Every row gives one point. Two turns around zero, p and q, are shown by what they do to some points. Where does a point land after both, in the order given? Backwards means that the second turn is done in reverse. Each puzzle has new turns, and all numbers are rounded.

Turn p:
[31 26] -> [17 37]
[-14  24] -> [-23  16]
[21 -9] -> [23  1]
[-31 -17] -> [-21 -28]
[ -6 -24] -> [  5 -24]
Turn q:
[ 26 -24] -> [34  8]
[-28  -5] -> [-12 -26]
[ 1 29] -> [-23  17]
Where do these land?
q, then p: [-11 -30] -> [ 28 -16]
p, then q backwards: [11  1] -> [10 -5]
p, then q: [-1 48] -> [-48   7]
p, then q: [  1 -20] -> [20 -2]

Turn p:
[ 16 -34] -> [ 13 -35]
[8 7] -> [9 6]
[-25  27] -> [-22  29]
Turn q:
[-8 21] -> [17 15]
[-23  -1] -> [-9 21]
[ 47 -18] -> [  1 -50]
[-17  -2] -> [-8 15]
Where do these land?
q, then p: [-29   4] -> [-4 29]
q, then p: [  1 -26] -> [-25  -8]
p, then q backwards: [29 22] -> [-6 36]

Turn p:
[ 13  41 -21] -> [37 27 15]
[-25 -24   5] -> [-33 -11   6]
[ 7 -9 29] -> [  1 -29 -12]
[ 25  16 -26] -> [ 23  30 -10]
[-20 -24  14] -> [-29 -19   1]
Turn q:
[16 20 30] -> [ 26 -14  26]
[26 -4 40] -> [ 11 -38  27]
[-20  -1  -6] -> [-12  17   1]
[25  7  4] -> [ 19 -17  -3]
[-23  -3 -35] -> [-16  30 -25]
[-23 -18 -33] -> [-28  22 -26]
Where do these land?
p, then q: [-22  -4  23] -> [-28  -9  12]
p, then q: [ 13 -11  -6] -> [  4  11 -13]
p, then q: [40 14 18] -> [ 10 -25 -37]
p, then q: [-31   1 -35] -> [14 23 38]

Turn p:
[ 8 11 21  7] -> [ 18 -18   2   5]
[ 7 45  7 17] -> [30 -4 27 27]
[-17   9 -11 -31] -> [  4  25  13 -25]
[ 32 -41  -5  22] -> [-22 -13 -46  21]
[-31 -24 -12 -15] -> [-31  10   5 -29]
Turn q:
[ 15  -2  -5 -30] -> [ 23   5  -9 -22]
[-5 30  6 17] -> [-10  19  25  14]
[-3 -4 30 21] -> [-10 -23  25  10]
[  4 -25  11  40] -> [ -8 -34   2  34]
[-29 -10   2 -26] -> [-20  -3 -11 -33]
[ -4 -13 -35  26] -> [-11   4 -31  32]
[ 22  24  -9 -50] -> [ 36  32  -1 -37]
Where do these land?
q, then p backwards: [-27  -1 -34   5] -> [ 12 -30 -29  -1]
q, then p: [ 17  20  37 -36] -> [ 42  -9 -26 -29]
q, then p: [ 11 -14  23 -29] -> [  9   7 -32 -23]
q, then p: [ 14  -1 -34  36] -> [-16  -4  13  47]
p, then q: [-2  2 -5 37] -> [-23 -21   4  20]
p, then q: [-14  -6  13 -14] -> [  7  -3  -5 -23]

Turn p:
[-35  18 -49 -21 -29 -17] -> [-42 -23 -32   7  12 -45]
[  8 -10  -2 -36 -41 -10] -> [ 12   7 -48  -9 -10 -23]
[17 32 -3 24 23 32] -> [-13  -4  15   0  28  47]
[  4  21 -10   5 -24 -20] -> [-13   1 -24  28   2  -3]
[-16   8  -3 -25  18 -22] -> [ 10  -5   7   7  22 -32]
[-16  -3  30  14  32   3] -> [ 8 19 44 -1  4  2]
[ 33 -12  17 -17   4   8] -> [ 36   4 -11 -13  -1  16]
[-12 -10  23  39  22  29] -> [-12  16  45 -13 -13  29]
[ 16 -44  -2  20  -5  -4] -> [ 14 -14   5  -3 -46   9]
Turn q:
[ -7 -11 -14  16  -7 -40] -> [ 32  29  -6   9 -10 -14]
[ 1 20 22 27 -3 -3] -> [-4 21 26  3 21  7]
[ 39  -9 -21  13  -4  24] -> [-15   2 -17  17 -15  42]
[-16 -23  27 -65  -3   8] -> [ 16 -65 -13 -23  16 -19]
[ 26 -13 -21  12  29  13] -> [-23  16 -34  -2  -8  21]
[-31  42  17 -25 -10 -21] -> [ 13 -10  46 -30  -3 -30]
[-13  -6 -10  20  -3  18] -> [-18   5  -1  25  -1  -7]
Where do these land?
p, then q: [-11  13  -5 -28   1  -8] -> [  7  19 -15 -20  -8  -8]
q, then p: [-20 -10  16 -13 -24 -10] -> [ 30  -6   8  14 -18   9]
p, then q: [  8 -18 -16 -27 -28 -40] -> [ 35  27 -15  17 -34  10]
q, then p backwards: [20  7 23 37 47 14] -> [-17  49  14  -1 -17  40]
p, then q backwards: [-24   6 -18   9 -14  -9] -> [-21   0 -12   5  10  24]
p, then q: [-10 -23 -19 -17  -6  10] -> [ 26 -18 -12  -4 -12 -10]
q, then p: [37 25 19 38 23 43] -> [-39  22  40 -38  34  -3]

Turn p:
[ 68  -4  -3  37 -17 -16] -> [ 29 -17  14 -21  45 -53]
[-16 -11  24  -3 -11  -1] -> [  4 -13  14  -4 -24  10]
[-14 -16  18 -13  60 -15] -> [-58  13  24  17 -18 -10]
[  2   4 -13 -19  -4 -16] -> [ -6   8 -21 -13  -7  -8]
[ -3 -27  -8 -20  -5   7] -> [-11   7   4 -28  -2  18]
[-22   3 -19   8 -15   4] -> [  4 -14 -21   3   4  22]
[-15  51   0  11  -7  37] -> [ 37  15 -14  47   3  21]
Turn q:
[ 33  21 -15  36 -28  33] -> [-15  19 -53  20  28 -18]
[-32  -5  16 -18  16  11] -> [  1   1  30 -14   9  28]
[-26 -20  13  21  20  -1] -> [-24 -18  31   7  11   6]
[ 27 -10  27  -6   1 -15] -> [ 24   1  16   3   2 -32]
[-19  15 -16  20  40  17] -> [-50  14   8 -14   0  11]
[  3  27 -12 -14 -16 -33] -> [ 17  13 -12  13 -40   4]
[ 13 -28 -13 -38 -33 -13] -> [ 47 -30 -19 -14 -11   1]
Where do these land?
q, then p: [ 21  30  14  34 -11 -27] -> [ 14 -43 -22  22   9 -22]
q, then p: [-19  17   8  12  15  -2] -> [ 12  -7   5  23 -13  12]
q, then p: [ 15 -39  10 -27 -11 -27] -> [  1  -2  24 -45   3 -29]
q, then p: [ -4 -29   2 -30 -38 -21] -> [  9   4  27 -39  33 -13]
p, then q: [  1  20 -23  32  17   3] -> [-43 -10   9  -2  -7 -13]
p, then q: [-12 -30  -4 -13   9  57] -> [ -5  43  10 -15  46  17]
q, then p: [-2 31 -7 -8 17 18] -> [ 12  21 -21  20 -12  10]

Turn p:
[  4 -26 -34   8  -9  65 -11  24] -> [  1 -60 -39  13  -2  29  11  27]
[  6  22   7 -34  -4   7  -3 -71] -> [-55  42  11  16  29  -5  15  22]
[ 50  12   8  11  -8 -22 -19 -33] -> [ -1  52 -30  29  11 -13  -5  -8]
[-27 -73   0 -17  25  -3   9 -20] -> [ -5 -19  25 -14  25  14 -63  39]
[ 11  16   2  19  25 -14  40   9] -> [ 44  12  22  -1   0 -17  17   8]
[ -3  31  11 -20  -8  51  -5   6] -> [-25 -17   6  20  -3  28  45  -5]
[ 18  -8   8   5 -19 -19 -18  24] -> [ 12   4 -23  -3  -4   6 -15 -33]
[  0  19   1   7  19 -17 -17   7] -> [  5  19   3  -1 -31  -2   0  -4]
[-18  18 -13  -4   7 -13  28  20] -> [ 17  -5  19 -32  -7 -10  21   0]
[-27  -9  10  19 -16 -12  -6  10] -> [ -3 -21   7  -4 -10 -19 -19 -22]
[-13  -1   0   5 -12 -23   0  23] -> [  9  -7   0 -22  -9  -9  -8 -23]
Turn q:
[-16  -4  17 -42   0  -3 -14  -5] -> [-16  29  14  19   5 -22   6 -19]
[-37   3  -4 -22 -12   4  34 -21] -> [ -2  24 -17  34  -6  15  37  -2]
[-12 -20 -11  11  39   5   2  12] -> [  3  24  -2 -28  23  14  -4  18]
[ -4  28 -22   3 -31  55  20 -29] -> [ 23  -6 -20  19 -35  47  10 -41]
[ 56  22 -42  19 -22  19   5  11] -> [ 28 -59 -13 -33 -12  11   2 -31]
[-21  20   5 -30 -21 -24  -4  13] -> [-35  -2 -14  24   5 -24  13 -13]
[ 16 -18  13  21 -27  10 -18  20] -> [  1 -32  25   8  14  10 -27  -2]
[  3 -17  44  24  20 -22 -25  19] -> [-22   1  31  -8   8 -15 -36  40]
[-1  3 31 -4 45 -7 24  2] -> [-19  28  19 -24 -17  -1  17  31]
[ 24 -20 -17  -2 -22 -24  14 -22] -> [ 37 -23  -1  13   5 -21  21   7]
[ -7   1 -14  22  32 -15 -38   1] -> [  3  15 -20 -25  12 -15 -40  14]
Where do these land?
p, then q backwards: [-43  -8  45   5 -10  18  37  -1] -> [ 37 -32  27 -17 -37   5 -10  31]
q, then p: [  0 -28   9   9 -23  31  32  -9] -> [ 21 -21   4  46  17   9  12   1]
p, then q backwards: [-33 -20   3   4 -21  22  21  12] -> [ 32  -6  -3  10 -27  -8  -2  33]
p, then q: [ 15  -6   9   4  34 -13 -19  14] -> [  1 -27   4   3 -17   4 -21 -27]
p, then q backwards: [-12 -20   1  -4  28 -38  -7  -4] -> [  8  -3  18  17  31  11 -30 -11]
q, then p: [ -6 -21  18 -17 -20   3  -7 -36] -> [ 19  14  -6  32  -5 -28   3 -20]
p, then q: [ -5 -10 -15 -26  20 -23  15 -14] -> [-37   9   9 -13  -4 -13   3 -22]
q, then p: [ 11  20 -20  27 -40   7 -15  -1] -> [ -9 -13 -38  10   9  -1 -34  22]
q, then p backwards: [ 28  46 -34  -1   0  22 -46  22] -> [-24 -23  -1   1 -48 -38 -28  39]
q, then p: [ 47  40 -22 -14   5 -30 -18  41] -> [-27  17  12 -55  27   5 -48  14]
p, then q: [ -2   9   6  13  26  -1   7 -23] -> [-26 -22   2  -1  -7  -1  -9  16]

Turn p:
[-28  17  -3  20 -13  20  55  20 -16] -> [ 57  16 -13  12 -35  19   2  14  -9]
[ -9  18  27 -17  -7 -10  -3  17  36] -> [ 17 -30   6 -18  30  15 -15   5 -16]
[  1   3 -28 -12 -14 -14   2  25   1] -> [ -7  10  25   8  -7  17 -20  16 -10]
[  4 -39  19  19 -11 -14 -16  14 -25] -> [-12  -2 -12  36   8 -39   0  20 -10]
[  5  -5  27   3  53  26 -17  15  39] -> [ -6 -28 -44 -41  13 -10 -35  -7  18]
[  6 -10  -1  -4   0  21   4 -73  47] -> [-12 -34   9 -39 -21 -11  34 -59  -1]
[-26  20  -8  19 -11   5 -12  15 -17] -> [ 8 -5 -6 22 -6 23 10 28 16]
[ 54  21 -37 -17  -7   4 -18 -19 -29] -> [-37  42  21  22   8  22   0 -40  20]
[  0  17 -13   5   0 -26  19   0  -7] -> [19 17 28  0 -1  1  0  7 10]
[ -6 -42  16 -15   9 -12 -14 -13 -29] -> [-27  15 -14   0  12 -37  23  15 -17]
Turn q:
[-34  23  -8  42   3   0   5   5  17] -> [-17  24  24 -22   4 -28  19 -23  14]
[-59   9 -52   2 -10 -14  45   0 -16] -> [  0  33  44 -38 -48 -16  28  18 -29]
[ -1   8 -13  -8   8  -1 -17 -16  36] -> [ 12  -5  -9 -32  25 -14  -9   1   1]
[ 33 -29  -8   3  21   5 -46   2  17] -> [  5 -23 -38 -10  36  28   1 -25  -6]
[  4 -30  30  10 -26 -13   1 -35  -7] -> [-19  13   0  23   3   5 -48 -11 -24]
[ 18 -12  24 -20  19  29  20  12 -16] -> [-14 -23  -5  17 -13  31  -4  24  26]
[ 12   7   4 -26 -23  20  -8  10 -18] -> [ 29   2 -16  18 -21  10  -8   8  15]
[ 26  -3 -35   4  -9  -3  10 -43   4] -> [ 17 -31  15 -22 -10  -5 -28 -17 -28]
[ 19  -7   2  -9  -8 -20 -12  43  17] -> [ -2  -8 -45  14   4 -15  26   3  -7]
[-18  34  55   2  25  -4   2  23 -33] -> [-12  18  28  51  19   2  24  23  38]
Where do these land?
q, then p backwards: [ 10 -10  25  -7  11   5  -5 -24 -33] -> [ 11  25 -12  -1 -28  -5 -11  30   3]
q, then p backwards: [-19  12   3 -40   3  -2 -13  -1 -15] -> [-24  20   4   2   2 -16  17  22 -22]
q, then p backwards: [-10  12 -26  27  23   8  29 -19  -7] -> [ -2   1 -28 -11  -5 -25   2 -30  33]
p, then q: [ 25 -26  12 -35  46 -23  21   3  26] -> [ 45   8   3  18  40   8   7  43 -21]
q, then p: [-12 -15 -23 -12 -13   5  33  -4 -19] -> [  4   0  -5  35  10  20   8   2 -30]
q, then p: [  7  33   2  -5 -25 -24 -65  12  22] -> [ -5  34  39 -18   1 -18 -21 -27  52]
p, then q backwards: [ -6 -14   1  -1  13  26  -3 -16  40] -> [ 24 -16 -30  13  -1  17  15   0  24]
p, then q: [ 17 -22  -1  45  -7  27 -16  27  -7] -> [ -2  20 -10 -21   4 -11   8 -53 -26]
p, then q backwards: [ -5 -15   3  72 -34 -12  14   4 -10] -> [ 37  51  14 -14 -31  -9  21  17 -31]
q, then p: [ 27  -6  -9  15 -38 -14  -5  13  -9] -> [ -5   8  25  28 -17 -14  26 -11  13]
q, then p backwards: [-43  27 -13 -33  24 -31  12   3  17] -> [-42 -12  10 -19  18 -52   9  -4 -19]
q, then p: [  9  24  27 -28  -2  35  -2   3  -6] -> [ -8 -38   4   2  -5   1 -41 -13   5]

Turn p:
[ -5  18 -33 -11 -11   9 -31 -19  -7] -> [ 17 -13 -16 -33 -18  12  -9 -14  24]
[  0 -33  33 -39 -18   6   0 -15 -28] -> [-18  20  50 -19   8   8  29  -1  24]
[-20  -8 -25  31 -10 -20  19  40 -14] -> [ 12  17  -3  -4 -29 -27 -11   9 -50]
[  4   1  14  35   0 -21  17  -7  34] -> [ -7  -6 -17  28  23  -3   2 -22 -34]
[  0   4 -16 -14  -8   1 -20  10  29] -> [ 16   9 -14   4  -8  33 -12  -6   4]
[ 26   2  18   3  36  51 -20  11 -19] -> [ 18 -20   7  31  -4 -17  15  35  48]
[ 14  41  12  -6  -5 -29   4  24 -35] -> [ -8  22   8  -6   7 -41 -47  -2  13]
[-42  -8  19 -30 -37  17  48  15  37] -> [ -8  -5  53  -1  12  53 -16  12 -48]
[  7 -29 -32  42   3  13  -4 -31  29] -> [ 24 -25 -39   1   2  10  46 -13 -23]
[ 22  14  -2 -24  24 -24   2 -18 -18] -> [-28  12 -20 -17  19 -13  -8   7  28]
[ -7  -2  13  14  26  -4 -16  -9  -7] -> [-18 -11  -9  16 -13 -14  12  -7  13]
Turn q:
[-17  34 -16  -1  19   7 -21  10 -19] -> [-13   3   5  24 -22  11  32 -21 -13]
[  0   8   6 -36  26  19  23  35   5] -> [ 33  19 -14  48   0  14  -8   0  -1]
[ 40 -25  -8   4 -11  -5  26  -7 -28] -> [ 27  19  -5 -38  20  -6  -3 -20  24]
[-10  16  36  13  19 -38  24   7 -30] -> [ 31  24  32 -10 -23   1  30  32   2]
[ 17 -29 -15   4 -11   1 -45   2  17] -> [-16 -46   1  -3  34  -7  -3 -16   4]
[-17  32 -20 -38 -33 -14 -27  -5  35] -> [-21 -39 -54   7 -15  11   9  15 -29]
[  1  -5  34   5  15   2 -18 -26  15] -> [  5 -19  29  -3  -8 -17 -22   8 -23]
[-30 -40  14   1  24  -9  -1 -44  15] -> [ -3 -28  30  -8 -33 -12 -42  13  24]
[  1 -12 -19  26 -40  16  14   5 -38] -> [-24  34 -14 -23  17 -25  19 -15  28]
[ 15  22 -13  23  -8  22  27  22  28] -> [-18  36 -11   5  30  29 -12   5 -17]
Where do these land?
q, then p: [-28 -22  50  -7  10  -6  73 -14  44] -> [ 55  39   0  46 -31   1 -48 -18  34]
p, then q backwards: [ 25  -2  -8  11   9   4 -14  71  -5] -> [-23   3  45 -32  12  17  45  15  -6]
q, then p backwards: [-23   5   0 -22   0 -28 -24 -19 -19] -> [-27 -11 -14  23  15  23 -18 -11 -19]
p, then q backwards: [ 16  -2 -31 -22  10   9 -20 -15 -10] -> [  0 -13 -19  -8 -19 -30  25  -2 -11]
p, then q backwards: [ -6   2 -27  67   5 -33  10 -15  -8] -> [ 15  26  10 -38 -41  25 -35 -23 -16]
q, then p: [ 23   4  18   5   0 -16 -23 -11 -26] -> [-25  21  12 -11  30  -8   9   8   5]
q, then p: [ -2  20  -6 -15  -3  27   0 -13 -26] -> [ -2 -10  -8 -34  11 -11  -8 -25  -5]
q, then p backwards: [ -8  16  14 -20  -5  -3  15  -2  42] -> [ -8  13 -24  -1  18   5  20  29  23]
q, then p: [  2 -12   8  17   9  27 -17  35  18] -> [-20 -21 -12  33 -16 -25  11   0  -3]
q, then p: [  2  -8 -20 -14 -34  18  -1 -17 -11] -> [-11   3 -28 -32 -10  19  -2 -10  -6]
